Rows are points. Each copy is the shape, with its points in the same order, stretched, turned, moved and blurred by noise. Is it also mirrored, or only turned?

Shape (6 x 2):
[[-13  24]
 [ 31 -35]
 [  3 -32]
 [-27  32]
 [ 26  23]
 [-22  24]]
Copy 1 (6 x 2):
[[-24  21]
 [ 49 -19]
 [ 15 -25]
 [-42  26]
 [ 18  32]
 [-30  16]]
Copy 1 is: only turned
Copy 2 (6 x 2):
[[-12  17]
 [  1 -60]
 [ 19 -33]
 [-13  40]
 [-37 -14]
 [ -7  26]]
Copy 2 is: mirrored
Copy 3 (6 x 2):
[[ 30 -20]
 [-19  19]
 [-18  -5]
 [ 37 -36]
 [ 30  12]
 [ 30 -30]]
Copy 3 is: mirrored

Shape (8 x 3):
[[ 17  13 -20]
 [-24 -11  26]
 [-32   1 -13]
 [ 28  22  16]
 [ 19 -13 -43]
 [-22 -19  26]
 [ 43 -36   4]
 [  8  43  23]]
Copy 1 (8 x 3):
[[ 19 -18 -17]
 [ -7  25  22]
 [ 20  19 -14]
 [ 10 -29  17]
 [  1 -21 -39]
 [-17  25  13]
 [-38 -28 -12]
 [ 34 -16  34]]
Copy 1 is: only turned
Copy 2 (8 x 3):
[[ 10 -33  -3]
 [-24  36  19]
 [-29 -18  32]
 [ 37  14 -16]
 [-17 -60  -6]
 [-29  35  15]
 [ -6   5 -42]
 [ 43  17   5]]
Copy 2 is: mirrored
Copy 3 (8 x 3):
[[ -6   3  21]
 [ 29 -15 -31]
 [-19 -14 -25]
 [ 34  21  22]
 [-20 -29  33]
 [ 28 -22 -33]
 [ 51 -41  29]
 [ 29  44   0]]
Copy 3 is: mirrored
Copy 4 (8 x 3):
[[-18  23  19]
 [ -1 -31 -11]
 [-21 -22  11]
 [ -1  32  -6]
 [-14   9  56]
 [  4 -36  -6]
 [ 28   3  35]
 [-13  28 -32]]
Copy 4 is: mirrored

Shape (8 x 4):
[[ 15   9 -12   0]
 [  4  -1  14 -12]
 [ 22  23  -7 -38]
 [  1  -7 -24  18]
 [ 37  -2   3  -4]
 [-31 -28 -52  -1]
 [ -8 -20  34  11]
 [ 29 -10  13  -2]]
Copy 1 (8 x 4):
[[  4   7   1 -21]
 [ 16 -21  24 -10]
 [-18 -18  24 -53]
 [ -5  21 -18   8]
 [ 22 -20   0 -30]
 [-54  17 -28  38]
 [ 39 -24  31  29]
 [ 29 -29   5 -15]]
Copy 1 is: only turned
Copy 2 (8 x 4):
[[  2  11 -17 -10]
 [ 16  -5   7  -2]
 [ 15   1 -11 -54]
 [ -2   2 -23  18]
 [ 21  24 -19 -12]
 [ 10 -54 -32  17]
 [ 20  -5  24  39]
 [ 25  19  -9   0]]
Copy 2 is: only turned
Copy 3 (8 x 4):
[[  9 -21  -9  21]
 [ -9   3   8   2]
 [-16   1   6  47]
 [  9 -24 -25   3]
 [ -1 -25  22   8]
 [-17 -18 -60   3]
 [  0  -5  18 -32]
 [ -4 -29  17   3]]
Copy 3 is: mirrored

Shape (12 x 6):
[[  2  15  -3   7  11   0]
 [ -4  -6 -25   7 -19  14]
 [-29 -30   7 -20  31  -8]
 [ 26   8 -20  18 -15  30]
 [ 21  24  11  -2  23   2]
 [ -9  -3 -13 -34   3 -18]
 [ -7 -13  20 -38  18 -42]
 [ 33   2  23 -28  19  11]
 [-10 -10 -14  10 -11   8]
 [ 10 -18 -20 -16  16 -10]
 [ 11   0 -14  -2 -38  35]
 [ 41  -4  -2   5  -8 -26]]
Copy 1 (12 x 6):
[[  3  -7   4  -6  11 -15]
 [ 19  16   1  -7 -12   9]
 [ -5   8 -20  36  60 -14]
 [ 15  -4   1 -27 -53   2]
 [ -6 -27   8  -6  -2 -20]
 [ 13   2  16  26  35   3]
 [-18   7  12  43  59  -5]
 [-14 -33   1   9 -21  -7]
 [ 10  16  -5  -4   4   7]
 [  8  14   3  24   9 -20]
 [ 19   0   3 -25 -53  32]
 [-18  18  18  -1 -25 -11]]
Copy 1 is: mirrored
Copy 2 (12 x 6):
[[ -3  14 -15  -6   2  13]
 [ 27   4   7 -27   0   0]
 [-37  -9   1 -21  33  48]
 [ 30  -8  -2 -12 -18  -6]
 [-16   3 -15   8 -12  19]
 [ -6  18  28 -13   2  27]
 [-55  13  25  -9   7  25]
 [-39 -22  16  14 -17  22]
 [ 17   4  -1 -21  14   3]
 [ -8  10   6 -29 -11  34]
 [ 29 -10  36  -6 -10 -20]
 [-14  13   0 -15 -32 -11]]
Copy 2 is: mirrored
Copy 3 (12 x 6):
[[ 21   8   5 -16 -14  -3]
 [  9  -8 -24  12   8 -12]
 [ 24  44  35  27 -10 -11]
 [  1  -8 -48 -24   0   2]
 [ 13  16   4 -45 -18   3]
 [  8   3  19  10  11 -31]
 [ -5  23  45  23  -8 -15]
 [-13  27  -8 -48   1   9]
 [ 12   1 -13  19   0  -6]
 [ -4  20   3  16 -18 -24]
 [ -6 -21 -51 -16  36   2]
 [-36  -3 -15  15 -29  -6]]
Copy 3 is: mirrored

Shape (11 x 8):
[[-11  11   9  20   6  -9  19  26]
 [-25  27 -11   0 -37   1 -22 -19]
 [ 17  -3 -29  -7  14  11  22   5]
 [ -1   8  -4   3 -16  -1  -1 -11]
 [ -1   4  23 -11  25 -47 -19  29]
 [  5 -10 -40  -4  -6  14 -10   3]
 [ 20 -16 -28  31  52   9  -5  23]
 [ 19 -11  30  14   4 -13  12 -12]
 [-24  -8   6 -20   2  19   3  16]
 [-16  28  -5  -4  -5  21  14 -13]
 [-10  -8  -4  -9   4 -32  16 -21]]
Copy 1 (11 x 8):
[[  2  14  -9  -3 -11 -19  26  -5]
 [-34  -3  20  41 -12 -37 -24 -42]
 [  1  22 -11 -43 -12  14 -26   7]
 [-15   1  13  15 -13 -11 -14 -14]
 [  2 -14 -25   4  31 -60   6  27]
 [ -5   6 -21  -7 -26  -3 -46  -4]
 [ 51  -5 -28 -36 -28   3 -43  13]
 [  2 -10  22  11  -8   7  14  13]
 [-22  -4 -37  -6  -9   7  13  -7]
 [-21  14  15  -8  -3   2  -5 -38]
 [-37 -17  15  -9 -10 -25   3  26]]
Copy 1 is: only turned
Copy 2 (11 x 8):
[[ 12 -10  -1 -14 -13 -19  -7 -25]
 [ 17  13  34  15  47  14 -10  14]
 [ 28   0   5  41 -19 -11  10  -4]
 [ 15   1  23  11  19   6   9   7]
 [ -4  17  -9 -50 -19  -9  17  20]
 [ 39  12  -9  42   8   5   5   8]
 [ 17  14 -34  22 -18 -48  19 -24]
 [-19 -20  10  -2   0   2  30   0]
 [ -1   7 -17   6  -8  12 -18  17]
 [  8  -1  31  28   4  -6 -23  13]
 [  0  28  26  13  -7  22  12   1]]
Copy 2 is: only turned
